Rows are points. The points of each table are mixes of a few directions, plus a little noise. Count the directions of each table, and those that both share. Where both have some left over, give the other angles between the two spaces (their principal angles), to ten degrees, smallest first.
In the rows, 128 means zero.

First (5 x 3):
[[124 133  23]
 [126 129 102]
 [127 129 111]
 [130 126 169]
 [132 124 237]]
Second (5 x 3):
[[ 60  91 115]
 [195 165 141]
 [ 81 102 119]
 [210 173 144]
 [ 93 109 121]]
Directions: first 1, second 1, shared 0; angles 80

First (8 x 8):
[[126  57 133  83  92 107 138  85]
 [134 116 199 200  91  64 200 153]
 [ 91 149 156 199 211 236  98 106]
 [164 103  95 101  76 103 152 108]
 [118 117 113 100 132  91 130 155]
 [144 198 140  83  99 118  73 134]
 [ 93 142 148 193 199 173 127 149]
 [154 140  39  66 122 133 105 134]]
Second (10 x 8):
[[141 150  89 125 136 167 113 109]
 [132 123 119 119 139 138 115 155]
 [138 168 173 146 120 167  95 117]
 [138 125 104 112 148 151 105 166]
 [117 106  90 123 123  95 168  98]
 [136 164 199 148 118 159  91 135]
 [149 165  91 126 140 193  93 114]
 [ 97   8  92  81 152   9 188 234]
 [146 164 110 131 135 183  96 115]
 [ 85 108 212 169  68  19 217  37]]
Directions: first 5, second 3, shared 2; angles 50

First (8 x 12):
[[109 111  82 122 114 122 130 135 121 120 105 124]
 [104 106  70 121 110 120 131 136 119 118  99 122]
 [144 142 166 133 140 133 126 123 134 134 147 132]
 [165 161 218 139 156 140 123 115 142 143 173 137]
 [ 85  90  25 115  96 114 133 143 112 111  76 118]
 [ 98 101  56 119 105 118 132 138 117 116  92 121]
 [178 172 249 143 166 145 122 111 147 149 189 139]
 [141 140 160 132 138 132 126 124 133 133 144 131]]
Second (9 x 12):
[[ 90 161 142 149 104 105 167 133 131 121 209 158]
 [169 143  94 137 114 126 125 155 124 186 161  88]
 [115 129 163 131 171 121 125 102 138  78 114 153]
 [128 144  86 120  56 143 107 172 118 146 136 110]
 [ 89 110 157 113 132 128 134 100 122  98 113 164]
 [120 117 115 143 109 119 178 133 127 173 159 125]
 [ 99 107 165  93 143 137 100  91 115  89  91 163]
 [173 108 122 145 194 142 105 126 157  84  29  99]
 [168 132 107 123 129 131 110 140 120 178 141  93]]
Directions: first 1, second 5, shared 0; angles 40

First (8 x 20):
[[159 108 120 160 114 113 118 167 152 114 142  57 188  82  63 162 128 102
  107  65]
 [147  98  61 244 130  85 129 111 187  74 128 156 137 126  65 109 102 111
  115  46]
 [113 138 124  32 165 132 121 112 116 151 114 131  88 159 184 155 165 133
  157 171]
 [ 86 157 141  51 134 177 131 112 122 152 118 152  56 145 194 160 162 133
  139 214]
 [107 153 177  31 143 219 101 115  99 126 109 198  96 138 174 122 112 112
  176 227]
 [147 115 133 231  81  64 160 163 123 145 158  46 189  97  79 114 123 154
   67  52]
 [ 97 153 165 105 101 165 143 135 107 157 134 126  99 123 165 137 139 144
  113 188]
 [166 101 106 169 159  69 122 109 118 104 121 157 171 154 101  64  91 134
  150  63]]
Second (10 x 20):
[[ 80 115  92  46 146  78 125 166 158 144 123 164 104 154  80 157 164 114
   88  49]
 [136 195 108  91  71 119 159 179 122 122  49  88 135  97 111 134 137 151
  144 110]
 [ 98 102 133 137 178 120  82  99 138 112 166 156  96 165 137 155 132 144
  135  92]
 [126  86 129 155  98 121 216 126 128 182 120 136 187  66 113  53 118  78
   97 200]
 [121  95 243 163  84 147 133 130 141 186 159 100 108 121 129 115  82 138
  209 244]
 [224 106 189 115 120 181  88 137 127 154 206 111 122 176 139 141 104  71
  126 204]
 [140  89 105 225 192 149 124  44 115  97 153 154 156 115 178  89 120 119
  116 132]
 [173 148 103 150 135 130 145 125 148 120  59 108 135 106 142 109 141 111
  152  94]
 [ 90 249  44  95 114 130  82 141  57  13  94 109 123 138 145 195 145 236
  102  36]
 [ 91  95 134 103 141 105 126 133 145 150 153 155 115 143 106 134 135 118
  113 117]]
Directions: first 5, second 6, shared 0; angles 30, 50, 70, 70, 90

First (8 x 32):
[[127 114  86 143 124 158 152 135 122 141 117 163 144 131 160 133 136 146
  139 163 119 167 145 125 160 111 130 102 131 122 162 164]
 [163 163 137 194  97 113  84 100  82 160  73 122  55 172  73 147 135 136
  153 183 131  77 120 115 117 120 100  44 143  96 102 121]
 [ 91  90 118  58 161 144 174 158 177  95 186 134 205  81 187 108 120 119
  102  70 125 182 137 141 139 136 158 216 112 162 156 136]
 [120 142 197  82 142  81  99 126 150  98 162  69 122 110  88 112 112  95
  101  53 143  76 102 138  77 160 132 197 120 148  76  68]
 [116  85  29 144 130 201 196 149 129 147 120 212 185 122 219 135 145 166
  147 192 106 233 168 123 203  90 142  92 128 123 216 213]
 [103 107 134  76 151 131 152 147 163 102 171 121 175  95 158 112 120 117
  107  78 129 153 129 138 127 139 148 196 116 153 136 123]
 [150 143 113 177 107 133 113 113  96 154  88 142  90 158 109 144 137 142
  150 180 125 115 131 118 137 114 111  62 139 104 129 141]
 [156 178 209 149 111  63  54  97 104 129 106  60  47 155  29 132 118 102
  126 106 146  22  93 126  65 154 103 113 135 116  46  59]]
Second (9 x 32):
[[128 151 183 103 128  91 101  89 118 111 122  88  96 142 106 104 111 115
  110  88 125  88 106 120  79 174 115 165 103 145  54  48]
 [ 99  56 159 115 115  99 125 151 161  98 189 176 165  89 148 179 183 194
  137 108  77 167  65 118 211 122 150 104 156 148 190 148]
 [140 105 172  74 142  74 113 187 189  51 249  96 163  56 117 184 175 125
  123  57  93 103 102 153 177 158 164 142 166 164 186 107]
 [ 97 185 107 165 156 118 161 124  69 114 111 121  74 197 141  94 114  21
  124 167 148 134 233 104 112 185 101 124 119  54 152 136]
 [ 97 140  65 147 151 186 178 138 111 170  81 149 147 156 155  82  87  79
  121 162 180 172 195 126 100  95 124 161 112  85 144 196]
 [138 152  76 146 134 158 157 120 100 132 106 142 117 155 166 113 123 107
  135 171 124 154 185 122 136 144 118 105 116 113 144 136]
 [155 142  51 136 136 174 170 136 117 122 126 150 140 133 185 129 134 121
  141 176 111 167 190 133 160 136 130  94 123 130 172 149]
 [162 123 157 157  93 141  67 115 141 199  66 110 118 115  41 138 106 188
  139 130 170  68  45 145  78  40 125 109 141 139  60 146]
 [136 101 183 111 101 115  81  92 146 154 102 120 131 109  90 127 119 200
  123  93 124  99  31 130  97 102 127 144 115 171  52  87]]
Directions: first 2, second 6, shared 2

First (8 x 32):
[[148 163 183 150 135 162 149 139 116 114 140 181 111 136 108 148 135 140
  115 153 129 126 109 100 112 161 129 141 133  70  62  85]
 [126 124 124 127 128 125 126 127 129 129 127 124 129 127 129 126 127 127
  129 127 128 127 129 131 129 125 128 127 128 133 134 131]
 [134 137 143 135 130 138 134 131 125 124 132 143 124 130 123 133 130 131
  124 135 128 128 123 120 124 137 128 131 130 111 110 116]
 [120 117 110 121 126 117 121 125 132 133 124 110 134 125 135 122 126 124
  132 120 128 129 134 137 133 118 127 124 126 147 150 142]
 [126 125 124 126 128 125 126 127 129 129 127 124 129 128 129 126 128 127
  130 126 128 128 130 130 129 125 128 126 128 133 133 131]
 [118 112 101 118 125 112 118 123 134 135 122 102 136 123 139 119 125 122
  135 117 127 129 137 141 136 112 128 121 125 156 159 148]
 [ 89  64  27  87 117  66  88 107 150 154 107  31 159 112 167  92 115 106
  153  83 125 131 163 180 159  68 125 104 117 237 249 207]
 [160 182 212 163 137 180 162 145 110 106 146 209 102 141  96 158 137 146
  107 166 130 126  99  86 103 177 130 147 137  37  27  62]]
Second (11 x 32):
[[144 145 148 139 132 145 138 140 126 119 134 150 122 135 116 135 127 131
  123 137 125 131 115 115 117 148 125 137 133 104  92 105]
 [162 147 117 140 140 155 131 167 141 119 128 129 131 145 111 120 110 116
  133 117 105 152 103 119  99 158 113 147 143 132  86 102]
 [ 96  91  89 104 118  89 109 101 132 143 119  85 142 113 152 116 130 124
  137 113 136 120 154 155 153  88 134 109 116 175 199 174]
 [171 153 115 144 143 161 133 176 144 115 127 131 130 148 104 117 106 112
  135 117  99 158  97 116  92 166 108 152 149 130  75  95]
 [ 77 102 153 112 109  91 126  68 107 138 131 135 121 103 154 144 157 150
  117 146 167  90 164 139 172  83 153  99 103 116 185 164]
 [108 101  92 111 122 100 113 112 134 140 120  93 139 119 146 115 127 122
  136 113 133 126 146 149 145 101 131 116 121 167 180 161]
 [133 133 132 131 130 134 131 133 128 125 129 133 126 131 125 130 127 127
  127 130 125 130 123 124 123 135 127 131 130 123 118 121]
 [ 89  70  44  91 115  70  94 102 145 152 110  45 154 111 164  99 123 112
  147  91 130 127 163 173 160  70 128 105 116 221 238 200]
 [142 134 115 131 133 137 128 145 137 125 125 121 131 135 122 120 118 121
  131 120 116 141 118 126 116 139 120 136 135 136 116 120]
 [146 171 213 157 133 167 158 129 106 111 144 205 102 135 104 160 144 150
  106 168 139 116 110  91 116 165 137 139 129  40  49  77]
 [143 160 188 148 132 157 149 131 113 114 140 184 110 133 109 150 139 143
  113 156 135 122 113 100 118 156 133 136 131  66  69  88]]
Directions: first 1, second 2, shared 1

First (9 x 32):
[[131 161 112 132 152 142 125 151 170 171 121 145 130 134 185 157 107 117
  123  73 107 123  94 146 136 100 100 126 126  73  56 172]
 [141 122  99 100 183 171 103  84 127 146 103 114 100 116 153 157 125 156
  124 151 132 125 148 146  85 194 130 107 109  97 169 172]
 [144 135 109 117 177 150 133  89 133 147 131 131 113 101 172 155 123 132
  131 131 106 137 135 143 118 151 116 108 117  94 162 163]
 [105  93 152 129 118 106 107 150 103  99 114 110 143 120  70  86 129 151
  144 143 138 142 129 103 136 137 161 128 177 186 140  87]
 [130 138 116 136  96 125 119 179 165 148 111 115 121 141 125 129  99 112
  125  91 138 118 107 126 123 119 119 140 127 138  54 118]
 [115 135 134 117 159 149 106 117 118 131 118 149 146 156 143 136 147 152
  119 130 134 115 124 139 128 124 132 126 127  89 123 165]
 [134 127 139 152  56  89 165 151 129 105 156 120 126 127  92 107 126  91
  130 130 134 132 132 111 146  98 124 149 120 180 123  68]
 [142 141 137 156  28  96 175 154 133 105 163 130 126 157  93 116 137  80
  115 131 152 111 134 120 141  86 116 163  89 166 106  73]
 [110 100 152 115 181 125 121  78  77  98 136 137 145 102 118 109 157 164
  142 169 110 152 147 117 141 144 154 105 161 132 219 134]]
Second (9 x 32):
[[ 88 136 159 144 106 108 101 111 179 182 181 114 126 122 157 207 120 138
   87 138 123  85  85 166 144   7 206 143 116  74 197 148]
 [129 126 137 135 125  97 148 134 143 126 150 123 126  74 127 124 112 114
  140 136  95 153 100 127 147 108 131 127 154 145 153 110]
 [143 136 148 114 164  93 188 101 108  78 161 167 147  37 128  94 145 114
  157 190  61 189  89 130 162 143  96 121 165 129 196 132]
 [132 121 107 131 115 153 104 149 123 139  93 110 118 181 119 121 121 132
  126  90 166 108 164 114 104 159 120 127 111 146  67 119]
 [125 126 111 127 119 165  93 136 120 144  95 118 122 202 127 138 135 143
  111  98 177  90 167 125 100 147 131 130  96 119  79 138]
 [140 120 112 131 122 130 130 150 123 123 106 115 120 132 115 104 115 120
  143 105 135 138 144 109 120 162 108 123 135 162  87 107]
 [147 121 112 125 131 130 142 145 112 107 104 125 125 122 112  90 121 118
  151 115 127 152 145 107 123 180  94 120 141 166  91 108]
 [116 142 145 116 149 141 125  89 116 123 147 158 144 143 146 154 163 146
  106 166 129 110 120 153 131 104 142 133 107  70 177 171]
 [131 125 119 130 123 133 123 138 127 130 115 120 124 140 123 121 122 127
  131 114 138 126 139 121 121 141 123 127 127 141 105 120]]
Directions: first 5, second 3, shared 1; angles 30, 70

First (10 x 32):
[[115 116 127 133 123 155 118 141 152 125 121 138 127 133  90 124 109 111
  129 129 153 149 114 135 128 140 147 130 112 156 119 152]
 [118 119 126 132 137 106 119 132 111 114 121 126 153 125 142 119 124 113
  133 125 130 128 145 111 141 132 124 132 129 105 104 146]
 [158 154 135 117 109 169 155 113 162 162 147 127  69 134 106 150 145 166
  116 132 113 118  91 163  98 116 131 118 132 172 187  81]
 [ 97 100 123 142 118 181 102 158 174 117 112 150 135 138  53 117  84  87
  132 129 183 175 102 138 133 152 169 134  90 181  99 187]
 [133 133 127 125 141  81 132 118  89 121 131 116 147 121 181 125 147 137
  130 127 102 106 157 108 137 119 103 129 146  81 120 113]
 [103 106 126 141 102 228 109 160 214 134 117 159 102 144   7 126  76  93
  127 131 196 187  68 164 117 153 187 129  79 229 125 179]
 [134 133 129 126 131 114 132 122 116 130 131 123 129 126 146 128 138 136
  128 128 117 118 135 124 128 122 119 127 136 114 133 117]
 [132 131 127 125 147  65 130 116  75 116 128 112 159 118 196 122 150 135
  133 125  98 101 169  99 143 119  97 129 151  64 113 115]
 [164 159 134 111 128 104 158  99 107 150 149 111  97 124 178 145 169 176
  120 130  79  87 134 136 112 105  98 120 159 105 175  63]
 [126 126 126 127 145  75 125 121  84 115 126 117 159 119 182 120 142 127
  133 126 109 109 164 102 143 123 105 132 144  74 107 126]]
Second (8 x 32):
[[134  97 135 141 135  85 138 119  78 132 123 137  99 147 145 133 145 161
  135 102 129 121 149 128 138 140 111 126 117 116 132 133]
 [116 193 115  99 114 220 106 148 237 118 138 110 190  87  91 116  91  57
  113 185 125 144  83 128 106 100 166 133 151 151 118 118]
 [122 158 121 114 121 171 118 137 178 124 132 119 157 109 111 122 111  96
  121 155 126 135 106 128 117 115 146 130 139 139 123 123]
 [139  73 140 152 140  49 147 112  34 138 121 144  75 163 159 138 159 187
  142  80 131 114 166 129 147 151  95 124 108 109 136 137]
 [128 127 129 128 128 126 129 127 125 127 128 128 127 129 129 128 130 130
  128 126 128 127 129 127 129 128 127 127 128 127 128 128]
 [140  63 142 157 142  36 151 109  19 138 119 145  65 170 164 139 165 197
  143  71 131 112 172 128 150 155  91 123 103 103 138 138]
 [120 173 118 109 118 193 111 142 205 121 134 116 172 100 103 120 102  80
  117 167 126 139  97 127 113 108 154 131 145 145 121 121]
 [126 139 125 123 126 145 123 131 147 126 129 125 139 121 121 125 122 116
  125 138 127 131 120 128 124 123 135 129 133 132 127 126]]
Directions: first 2, second 1, shared 0; angles 60

First (11 x 32):
[[142 148 140 137 161 128 146 107 133 116 125 109 138 120 122 136 120 140
  136 119 121 105 123 143 143 129 125 119  95 147 135 124]
 [ 94  77  98 104  41 127  78 182 114 157 137 180 102 150 145 106 150  99
  108 152 148 187 139  86  88 126 133 151 216  78 109 139]
 [147 158 146 142 177 127 156  97 136 111 123  99 143 115 118 140 115 145
  139 114 116  93 122 152 150 129 125 114  78 155 141 123]
 [106  94 108 113  70 129  96 163 120 147 134 161 111 143 139 114 142 109
  115 144 142 166 136 101 102 126 131 142 186  96 114 134]
 [161 177 157 151 211 130 176  77 140 100 120  79 153 106 112 149 108 157
  147 106 108  73 116 167 165 130 123 106  45 174 148 119]
 [ 78  57  86  95   7 126  60 202 110 168 139 198  92 159 154  98 159  89
  100 161 157 210 145  72  75 125 136 160 249  62 100 141]
 [130 132 129 129 133 128 131 124 128 127 128 125 129 127 127 129 128 131
  130 126 127 123 127 130 130 128 127 127 122 131 130 127]
 [105  94 108 112  72 127  95 163 119 147 133 162 110 142 139 114 143 108
  115 143 140 167 137 101 102 127 131 143 186  94 115 136]
 [122 121 123 124 113 128 119 137 126 134 130 136 124 131 131 126 132 124
  125 132 132 138 130 121 122 128 128 132 142 120 125 130]
 [159 173 155 148 203 128 172  82 139 103 122  83 151 110 113 146 109 154
  146 107 110  76 118 163 162 130 123 108  52 171 145 119]
 [162 180 160 152 216 129 179  73 141  98 119  76 155 106 110 150 106 157
  150 103 106  68 116 169 168 131 123 105  39 177 148 118]]
Second (10 x 32):
[[189  26 164  92  63  79  61 122  82 134 101 114 173  84 209  62 197  63
   51 185 232  80  95  97 230 147 140 111 166 129  78 116]
 [115 165 131 115 115 122 150 125 106 114 101 150 116 166 121 112 122 111
  165  94 111 106 140 118 113  98 139 155  97 123 168 124]
 [ 76 153 113 143 132 152 148 163 148 147 167 150 104 167 105 143 110 158
  153 132  85 176 156 110  62 136 108 153 141 127 151 137]
 [129 121 121 139 144 149 128 134 148 142 150 106 105 110 118 149 118 146
  116 143 120 166 126 137 102 132 122 124 151 129 123 132]
 [125 127 108 132 131 145 125 131 143 133 133 123 103 116 110 153 114 137
  126 123 117 163 126 143 101 120 132 123 151 111 120 134]
 [181 114 161 137 176 152 148 105 138 138 140  38  86  71 138 136 128 137
   91 163 148 149 106 142 127 119 124 127 126 164 141 119]
 [140 122 123 134 142 123 118 116 139 122 126 123 153 106 124 143 125 137
  119 127 133 115 117 149 155 141 128 101 126 127 102 128]
 [ 96 214 113 143 168 150 185 118 140 110 119 141  98 169  75 159  83 154
  196  67  58 132 150 148  69  95 131 149  76 127 182 130]
 [108 102 141 145 135 116 113 151 143 146 178 140 184 134 150 117 147 152
  108 174 138 117 138 105 159 189  95 114 133 157  96 131]
 [122 137 106  99  74  92 105 118  93  96  65 194 158 157 127 108 134  85
  154  74 137  73 126 129 163 101 160 125 115  85 121 127]]
Directions: first 1, second 5, shared 1

First (9 x 32):
[[143 138 113 157 158  95 112 144 130 137 136  87 156 124 152 121 105  57
  143 147 118 120  97 170 125  93 123 111 131 133 160 109]
 [144 211 135 161 144  92 138 121 109 120 126  90 100 102 122 133 107 146
  142 154 130 120 157 134 111 120 137 149 133 128 159 103]
 [126 180  71 162 140  78  88 119 152 121 108  63 159  86 164 118 210  96
   96 148 183 100 104 219 112 118 183 143 132  71 181 110]
 [198 119 141 124  44 130 162 120 116 109 156 163 125 127 128  96 227 134
  150 150 160  88 172 121  74  89 179 152 157  96  56 128]
 [120  36 105 124 161 131  92 158 152 153 141 119 198 159 164 116 103  10
  135 116 102 134  47 171 152  95  97  74 124 146 134 133]
 [145 144 151 128 115 133 150 126 110 122 138 142 106 128 113 130 114 152
  145 134 119 127 156  98 119 126 125 138 134 138 110 126]
 [102 101 164 102 137 168 148 130 114 134 128 167 100 152  97 148  56 172
  138 105  89 160 143  62 155 156  80 120 116 170 110 142]
 [147  19 161  75  63 191 159 133 127 128 153 218 131 175 113 112 153 136
  144 102 113 130 140  68 124 125 114 114 136 145  32 161]
 [ 23 202 110 121 189 138 104 102 140 127  67 100  80  97  98 178  77 249
   64  93 140 171 138 111 177 228 111 154  93 127 211 138]]
Second (9 x 32):
[[ 96 102 114 104 119 100  97 129 164 139 114  90 171 115 135 140 153 112
  110 122 152 143  97 175 120 158 142 107 137 124 138 119]
 [162  95 125 134 141 175 148 153  90 121 174 196 114 163 120 123  89 122
  146 119 103 107 137  79 136  94  95 131 119 127  80 157]
 [ 79  65 142  82 160 156 114 150 176 171 133 130 157 135 134 172  82 104
  102 111 164 127  94  99 181 160  83  92 144 156  84 147]
 [107  46 125  89 134 151 114 153 147 146 153 152 167 151 124 146  99 100
  122 106 130 135  94 118 143 141  95  93 136 142  85 145]
 [140 107 132 125 114 133 134 127 114 119 135 145 131 143 121 117 126 126
  142 123 101 139 128 124 116 121 125 123 125 136 123 130]
 [127 223  25 171 158  61  66 133 152 116 139  48 167  58 161 146 222 123
   72 154 240  64 110 244  96 126 197 160 144  20 169 113]
 [172 181 202 159 124 170 201 104  70 113 108 177  30 151 108  98  76 171
  177 141  55 138 200  25 147  91 105 162 106 179 137 134]
 [124 159 171 132 143 144 156 113 128 141 104 130  84 125 125 135  98 146
  134 136 123 129 155  75 162 131 113 138 126 159 132 129]
 [147 175 118 154  63  56 122  93 105  86  89  81 131 109 123  80 208 147
  150 142  89 166 142 210  50 127 201 142 117 110 204  84]]
Directions: first 4, second 4, shared 1; angles 30, 50, 90
